Each row is a point. The window is the flat piece filled in between its corners: a triangle in 3 columns, a solid with four corners in 4, and so on. A path goes straight from each point to the next, and from the last back to the first. List the points from which the path goes on through the window.
(in the rows, 128 means zero)

Window, 3 rows:
[[143 134 158]
 [153 170  80]
 [ 90  91 140]]
Path:
(1): [182  92 181]
(2): [161 148  87]
(3): [123 186  93]
(4): [ 72 113 146]
(5): [123  81 131]
(6): [172 147 115]
(7): [136 176 105]
(8): [114 155 188]
(9): [ 96  59 127]
(10): [158 148  53]
(11): [143 183 115]
(12): [126 149 145]
Through the window after points: 2, 4, 10, 12

Window:
[[138 125 104 161]
 [222 152 140  98]
 [114 179 139 144]
 [ 93  97  90  87]]
Path:
(1): [208 138  80 107]
(2): [165 125 154 108]
(3): [133 121 139 102]
(4): [166 143 103  85]
(5): [219 156  71  66]
(6): [207 149 160 114]
(7): [172 118 133 112]
(8): [165 155 103  97]
(9): [156 200 107  99]
(10): [134  92 141 107]
(11): [111 134 127 160]
(12): [123 133  64 137]
(13): [136 138  75 101]
(14): [ 67 131 168 133]
(15): [141  99 131 161]
(16): [ 85 183  84 130]
Through the window after points: 5, 7, 13

Window, 8 rows:
[[119 140 110 194 181 159  88 173]
 [ 83 101 132 215 121 130 113 173]
 [ 63  79 114 221 182 183  81 134]
 [ 83 126  80 176 136 120  70 127]
 [142 134 174  84 132  52 140  75]
 [129 129 154  63  89 123 136  96]
 [162 111 173 130  88 110  85  85]
 [102 161 200 103 101 103  91  93]]
Path:
(1): [151 153 152 128  79 147 130  53]
(2): [113  75 160 132 137  88  68 171]
(3): [104 106 144 122 126 126 101 153]
(4): [124 153 154 141  89 101 115  91]
(5): [102 144 132 125  66 109 153  45]
(6): [138  98 166 127 138 121  64 139]
(7): [114 112 174 132 122 119  88 132]
(8): [106 151 131 187  92 109 125  94]
(9): [ 75 128 107 193 122 144 133  91]
(10): [144 116 159 170 157 114  59 180]
(11): [140  80 196 109 116  99  98 154]
(12): [114 140 147 157 130 123 113 108]
(13): [100 169 116 153  78 121 171 117]
(14): [118  98 178 138 159 126  80 124]
(15): [146  70 177 105  72  67  96 170]
(16): [ 76 170 129 174 147 158  92  47]
Through the window after points: 1, 7

Window, 9 rows:
[[ 97 165 131 118 164 137 115 130 123]
 [ 71 168 169 166 101 155 148 148 167]
 [161 143 197  61 112 149  81 116  82]
 [115 111 144  84 112  96  92 164 109]
 [164 103 137 164 134 165 171 106  87]
 [ 89 142 128 152 158  15 165 135 144]
 [ 72 137 154 132  95 168 128  90 140]
 [133  85 134 127 198  76 233 134 113]
 [117 161 149  70 109 121 117 138  60]]
Path:
(1): [150 145 150 103 118 150 175 137 169]
(2): [ 41 125 156 192 140 100 106 132  95]
(3): [ 48 152 217 145 150 157 148 158 100]
(4): [117 122 119 123 105 136 141  87 140]
(5): [136 144  99  97 109 132 187 144 153]
(6): [ 62 149 194 135 134 118  92 113 111]
(7): [ 92 115 198 139 142  92 125 155  98]
(8): [153 132  77  74  98 135 121 123 118]
(9): [173 160 110 110 142 147 149 135 163]
(10): [109  91 164 160 141 109 171 109  68]
(11): [114 147 184 140 167 108 165 137  67]
(12): [ 83 156 113 111  59 178  91 131 227]
(13): [133 135 116 111 111  86 177 148 153]
(14): [ 84 147 158 128 159 105 131 133 121]
(15): [145 143 205 185 186  62 155  74  58]
(16): [121  97 107  45 121 156 162 175 144]
Through the window after points: 3, 7, 9, 11, 15

Window (11 x 11):
[[151 157 100 138  86 151  89 149 101 103 158]
 [138 118 185 162  81 201  75 157 109 130  90]
 [114 165 115 146 152  57 164  88 143 171  88]
 [ 95 120 190 130 124  99  61 135 144 128 119]
 [106 187 115 110  77 204 125 168  95 132 139]
 [128 125 171 106 120 155 114  46 104 193 117]
 [ 92  94 152 148 117 196 131 127 145 164 162]
 [ 57 151 128 193 132 140 176  93 103 130 145]
 [115 174 133 100  82 127 183  88 158 118 113]
 [ 67 110 156 141  49  83  92 113 178 170 143]
 [ 96 143  83  67 108 125 127  19 160 167  86]]
Path:
(1): [137 160 184 131 116 165 133  52 141 167 122]
(2): [132 179 135 138  98 156 101  94 162 150 113]
(3): [ 95  92 130  88  93 132 117 128  92 147 127]
(4): [111 133  88 143  92 118 167 133  59 145 116]
(5): [ 74 148 155 126 119 164 112  62 186 150 133]
(6): [113 201 161 140 113 201  69  87 148 147 124]
(7): [139  51 168 154  73 143 126 175  84 134  85]
(8): [ 83 111 111 130 107 129 173 146 114  88 110]
(9): [136 183 160 140  73 206  65 110 132 206 149]
(10): [154 212 176 138 113 144 121 131 150 150 148]
(11): [ 80  90 110 100  88 145 128  92 135 142 107]
(12): [ 96  86 125  93 113 133  94  93  76 190 118]
Through the window after points: 4, 6, 12

Window (14 x 14):
[[103 111  84 116 113 198 130 192 123 153 146 135  83  94]
 [114 135 159 127 150 172  31  72 115 172  88 153  99  64]
 [173 149 129 135 126  96 157 123 172 122 139  71 182 132]
 [104 108  88 112  72 122  80  78  76 108  62 175 161 126]
 [159 131 148  68 103  91 126 115  71 135 170 169 146  85]
 [134 105 178 138 140 157 142 126 181  66 118 131  76 158]
 [121 140 176 185 134 168 126 164 115 157 163  72  73 185]
 [106  96 131  78  88 142 114  80  71 181 125  97 127  90]
 [162  87 185  88 135  90  79 145 134  81  94 123  96 195]
 [147  77 147 154 165  87 145 141  75  94  73 124 101 154]
 [ 91 105 132 151 165 120 119 156 151  94 214  69 166 139]
 [161  75 152 133  77 114  86 116 138 164 104 205  67 105]
 [170  97 124 107 143  88 134  95 121 142 135 159 138 193]
 [ 93 100 160 110 111 170 110 149 121 171 112 180 140  84]]
Path:
(1): [117  72 197 116 142 198  99 145  99  46 181 155 207 158]
(2): [204  46 141 167 137 153 107 171  52 142 125 121  90 117]
(3): [ 41 157 150  90 130  95 118  75 188 110  82 145 137 161]
(4): [ 81 135 116  95 152  98 169  94 113 151 114 122  56 140]
(5): [186  78 164 143  97 143  55 135 123 100 138 126 178 133]
(6): [191 105 132 158 134 197  51  58 131 134 122 120 183 119]
(7): [ 84 113 141 102 111  99 158 176 117 142 146 157  69 110]
(8): [106 115 131 100  97 117 110 123 126 140  99 158 106  99]
(9): [183  85 142 138 180 178  97  95  82 113 169 108 159 138]
(10): [150  86 125 129 124 164 101 136 113 119 110 137 173 105]
(11): [ 91 143 147 118 119  93 132 122 142 142 152 119 104 140]
(12): [140 140 102 128 107  63 132 115 128 187  59 111  34  92]
Through the window after points: 10

Window:
[[116 163  73 134 138 108 148 134 139 116 153  94 172 151]
 [128 113  77 166 156 167 119 116 135 150 129  42 102  60]
 [108  99 123 147 128 113 125 123 109 120 139 136 145 147]
 [130 129 104 142 112 178 147 138 113 108 133 132 102 123]
 [123 142 181  90 210  98 144 156 108 120 144 131  28 127]
 [152 124  95  95  96 167 100 158 122 157 172 143 123 106]
 [148 169 131 178 129 122 130 111  97 145 196 249 169  62]
 [131 124 144 115 181 120 116 118 111 112 218 144  83 172]
 [178  82 118 175 182 134 144 157 101 203 145 124 151 135]
 [118  93 137 132 128 190 119 136 171 154 191 160 143 136]
 [175  80 132  77 120 183 133  91 150 114 125 135 110  83]
 [130 111 146 116 101 153 141  93 134 156 193 139 132 156]
 [136 130 134 165 110 176  86 134 195 144 162 131 101 151]
 [134 184 165 148 158 164  95 191 115 125 109 117 140 137]]
Path:
(1): [128 174 126 141 164 161 106 142 110 176 118 147 110 165]
(2): [117 137 109 150 159 182 120 111  56 169 129 195 132 135]
(3): [155 115 140 153 123  92 137 143 161 121 188 132 146  97]
(4): [152 137 135 131 122 110 185 126 147  88 171  91 139 111]
(5): [117 122 124 137 184 154  89 136 113 168 130 150  89 132]
(6): [109 125 123 101 183 185 126  98 128 123 132 142 114 146]
(7): [165 107 138 121 121 144 125 138 138 135 152 127 108  99]
(8): [144 119 152 141 134 150 126 162 130 107 159 114 143 111]
Through the window after points: 2, 6, 8
